Each row is a point. Any point is a mix of the corners, with weights that add up to 1. It lies inside the corners' shape when no weight is negative. Is each point inside? If not, which corners have a negative weight?

Corners:
(1): [50  2]
(2): [48 36]
(3): [-40 -30]
Points:
[ 6 10] => outside (1)
[45 12] => inside
[20 26] => outside (1)
[45 31] => inside
[45 32] => inside

Corners:
(1): [10 -2  1 -9 30  4 12  9 10]
(2): [ -1  10  -3  11   6   1 -16   3   4]
(3): [-40 -10  18   4  60   0 -25  11  26]
(4): [ -3   9  18   0 -19  -7  14 -44  26]
(5): [  2 -26 -25  -1  -3   0  19  20  19]
(6): [  9  -5 -11   8 -17  28  19  20 -19]
(7): [  4   1  16   7 -19 -11  17  16 -41]
(8): [  6 -27   1  -8   3   3 -10 -10   6]
(9): [-16  -3 -22 -13 -11  10  15  13 -44]
(10): [ -1  -5 -10  24   9   2   9 -25  10]
Points:
[ 2 -3 -7 10  0  9  7  1 -2] => inside
[ -9 -10  -5   1  18   5   1   3  12] => outside (7)
[-15  -6   4   2  17   1  -4   0   9] => inside
[-14  -7 -10   2  -1  10  -1  -1  -1] => outside (1, 7)
[-1 -3 14  4  7  0 -2 -2 15] => outside (9, 10)
[-11 -16  -1   3  41  -5 -14  -9  49] => outside (6, 7, 9)
[  6  -6 -12  -1 -16   8  14   0 -15] => outside (3)
[ 21  23  -7  12 -28  13  26   3 -32] => outside (3, 5, 8)
[ 4 -2  4 -2  9  0 11  1  3] => inside

Corners:
(1): [-12  11  -4 -14  10 -19  24   9  -5 -25 -13   0   5 -20  15   9  15  -7
  29 -21]
(2): [-18  15  33  41 -60  16  -2 -19  21  28   9  19  -3 -27   0 -23   5   7
  27  30]
(3): [-26 -33 -33 -28  37  28 -44  14 -36 -38 -32 -19  -4  38  10  47   5  -8
 -11 -17]
(4): [-12  20  14  22   3   4 -27  -1  24 -13  -2  14 -11  10 -12   1   7  -5
 -32 -13]
(5): [ 26  -4  22  17 -39 -11  23  17   2  19 -13  -3   6  20   6  15 -10 -25
 -18  15]
(6): [  7  -4  -5  22   5  10  -8   4  12   9  21 -17 -16  14 -13  19   0 -34
 -15  13]
(7): [-18   1  -9  -9  -6  -1  28  19 -27 -33  14  10  -2  25 -18 -19  -3  17
  -7  15]
(8): [  0 -17  10  23 -17 -13   8 -37 -26  20 -17  16   1 -13   3 -18 -17  15
  -5 -10]
(9): [  0  22 -33  -9 -35   0   3 -13   2   1 -19  28  13 -18  15 -25  -8 -13
  17  21]
(10): [  2 -14  19 -34 -11  -9 -23 -11 -15  16   6  -5 -12  39   0 -10  23 -11
  27  -7]
(11): [ 33  27  -3  -6  13   3 -10   4  -4 -22 -15 -12   3  -8 -11  39  17  21
 -41  19]
(12): [ 52  23  22  13 -12  28   3  -8  29  -2  13  21 -33 -22  24  26 -10   1
 -22  37]
(13): [ 32  24 -29  13  17  -9 -28  -7  19 -37 -31 -34  19 -17  37  19 -14 -25
  13  15]
(14): [ 23 -21   7 -22  11  15 -25  23  -2  11  27 -12 -19 -16  35  -4 -11 -16
 -13   9]
(15): [ -8  26  27 -13  14  15  14 -15  -7   0  12  11  13  20  22  -8   5  24
 -24   1]
(16): [ -8  -4  18   1   2 -25  20  -4 -14  20  15 -26 -28  27 -13  31 -28  25
 -11 -13]
(17): [-20  20  -7  23  -3  10 -21 -12  21 -30  11   6  11 -26 -20  26 -28  -5
  23 -16]
(18): [ 19   8 -22  12 -22  30 -10  19  -6 -29  15  -3 -26  -1   1  25   9   3
   2 -14]
(19): [ 23 -20  -2  -4 -16 -13  20 -26   6 -11   5 -18   9  -1  -2  15   3  13
 -28   3]
(20): [ 33 -22   3   1  16   0   5  13  -3  22 -30  21   5  17   5  29  21  19
 -38  23]
(21): [ 15  23  -7  18 -43 -16  -1 -17  -5  -4  22   3  -6  -2  22   8  10  -5
   7  24]
Points:
[  9   3   0   7 -10   3  -1   1   2  -2   1  -1  -6   5   2  12  -1  -7
  -8   6] => inside
[ 4 -6 -2 -6 -4  1 -5 -4 -7 -9 -1 -5 -3 12  3 11  4  0 -6  2] => inside
[ 10  -2  -1   7  -7   3   0  -5   4  -4   6  -6  -4   3  -1  13   1  -4
 -11   6] => inside
[  9   0  -4   6 -10   5 -10   5   8  -5   4  -5  -9  -1   8  10  -1 -14
   3   8] => outside (8, 11, 15)
[  4  -5 -13 -11   8 -18  10  -2 -14  -4 -29 -13  10  23  -2  21  10   2
 -14 -11] => outside (2, 7, 12, 14, 17, 21)
[ 11 -10  -1  -1   3  13  17  17 -13   9  -3   5 -12   6  19   0 -12  -3
  -6  15] => outside (4, 10, 11, 17, 19, 21)
[  3   5  -2  -2   6  -1  -2   4 -10  -9   0  -3  -8  10   1  16  -8   3
  -8  -3] => outside (2, 19)
